Rows are points. Two turns around zero, p and q, are shown by what they do to some points. Where does a point land after both, in the order given? Backwards means that the second turn is done in reverse. Each puzzle has new turns, and all numbers are rounded.
(in the rows, 128 means zero)

Turn p:
[100  78 128] => [ 90  90 108]
[109 126 138] => [107 130 133]
[159 152 134] => [161 140 147]
[144 156 112] => [154 152 124]
Turn q:
[140 129 141] => [138 127 142]
[ 76 142 138] => [ 87 164 127]
[ 90 110 130] => [ 86 128 127]
[162 142 141] => [164 129 144]
[175 135 103] => [175 109 110]
[125 110 115] => [118 111 118]
Where do these land?
p, then q: [149  90 105] => [129  82 111]
p, then q: [ 98 131 127] => [110 148 115]
q, then p: [118 114 140] => [108 125 135]
p, then q backwards: [147 176 140] => [140 167 162]

Turn p:
[154 116 114 103] => [160 134 115 107]
[131 138 157 164] => [119 131 161 160]
[104 110 128  96] => [122  99 116  98]
[117 119  88 115] => [127 127  85 118]
[122 182 149 165] => [ 89 164 163 154]
[139 103 132 125] => [151 112 128 130]
Turn q:
[122 105 105 160] => [118 111  92 149]
[143 130 158 132] => [134 124 157 144]
[174 115 115 141] => [169 120 115 155]
[130 154 145  95] => [136 149 159 103]
[116 169 153  98] => [119 162 166 103]
[117 109 132 116] => [123 108 130 114]
[ 94 113  89 153] => [ 98 121  77 128]
Where do these land?
q, then p: [152 151 122 135] => [129 159 139 139]
q, then p: [149 118 123 113] => [155 134 131 125]
q, then p: [135  69 118 154] => [158  98  91 162]
q, then p: [129 152 154 116] => [116 130 162 119]
p, then q: [ 75 151 124 122] => [ 84 120 114  93]

Turn p:
[160 147 162 137 137 108 188 137] => [109 145 138 136 185 120 175 150]
[113 127 166 164  92 101 146 118] => [119 133 160 160 117 138 181 114]
[ 95 148 110 117 156 148 141 155] => [117 123 108 132 132 161 100 167]
[165  99 112 159 114 123  95 130] => [169 107 129 136 115  83 133 111]
[109 102 100 109 139 150 133 107] => [137 120  96  94 114 153 120 120]
[107 173 134 111 182 107 143 129] => [ 64 136 103 141 150 136 110 151]
[120 128 127 127 127 165 107 112] => [147 133 120 130 125 147 102 103]
[145  85 133 120 108 128  90 140] => [155  97 158 108 113 106 117 107]
[111 161 125 101 147 138 133 127] => [102 149 117 124 136 147 100 141]
[156 112 112 135  78 112 104 126] => [161 138 153 120  96  89 140 117]
Turn q:
[129 114 112 134 147 116 110 145] => [117 112 120 147 127 124 116 153]
[142 203 136 128  71 121 115  85] => [209 172 103  99 127 120 123  96]
[164 132 114 133 161 115 119 148] => [143  89 116 152 125 131 139 154]
[119 171 153 136 128 175 127 129] => [156 164 149 125 138 173 142 128]
[121 109 111 129  35 112 188 137] => [ 95 168  98  77  71  86 161  96]
[134  94 113 118 141 140 109 127] => [107 100 130 123 124 140 102 138]
[126 100 146 144 155 130 130 112] => [111 111 152 155 131 133 118 109]
[116 130 126 107 153 140 146 119] => [114 119 132 121 160 142 140 121]
[119 107 157 113 140 117 119 145] => [116 120 164 130 135 109 125 145]
[110 121 112 139 150 114 117 132] => [112 126 116 153 142 123 115 140]
Where do these land?
q, then p: [ 92 135 103 104 162  92 184 161] => [ 84 101  84 128 127 155 158 183]
q, then p backwards: [122 121  96 117 119 130 111 117] => [124 130 109 108 156 139 122 124]
p, then q: [147 111 158 129 141 137 124 119] => [122 103 139 141 148 130 118 106]
q, then p: [159 148 140 110 143 103  87 110] => [140  98 134 116 149  75 126 113]
q, then p backwards: [117 122  96 115 106 127 159  80] => [138 113 129 108 159 132 121  70]
p, then q: [129 107 132 151 128 124  80 128] => [128 118 131 136  99 105  96 100]
q, then p: [120 111 141 133 153 160 124 170] => [141 111 155 151 144 170 124 143]
p, then q: [150  86  99  99 145 142 114 161] => [120  77 141 101 122 104 108 162]
q, then p backwards: [150 154 142 163 120 123 175 103] => [132 111 138 172 101 131 127  78]
q, then p: [106 152 150 140  72 122 115 125] => [107 182 146 141 131  97 113 131]
p, then q backwards: [116 161 151 148 120 148 134 134] => [108 142 140 159 154 143 119 128]
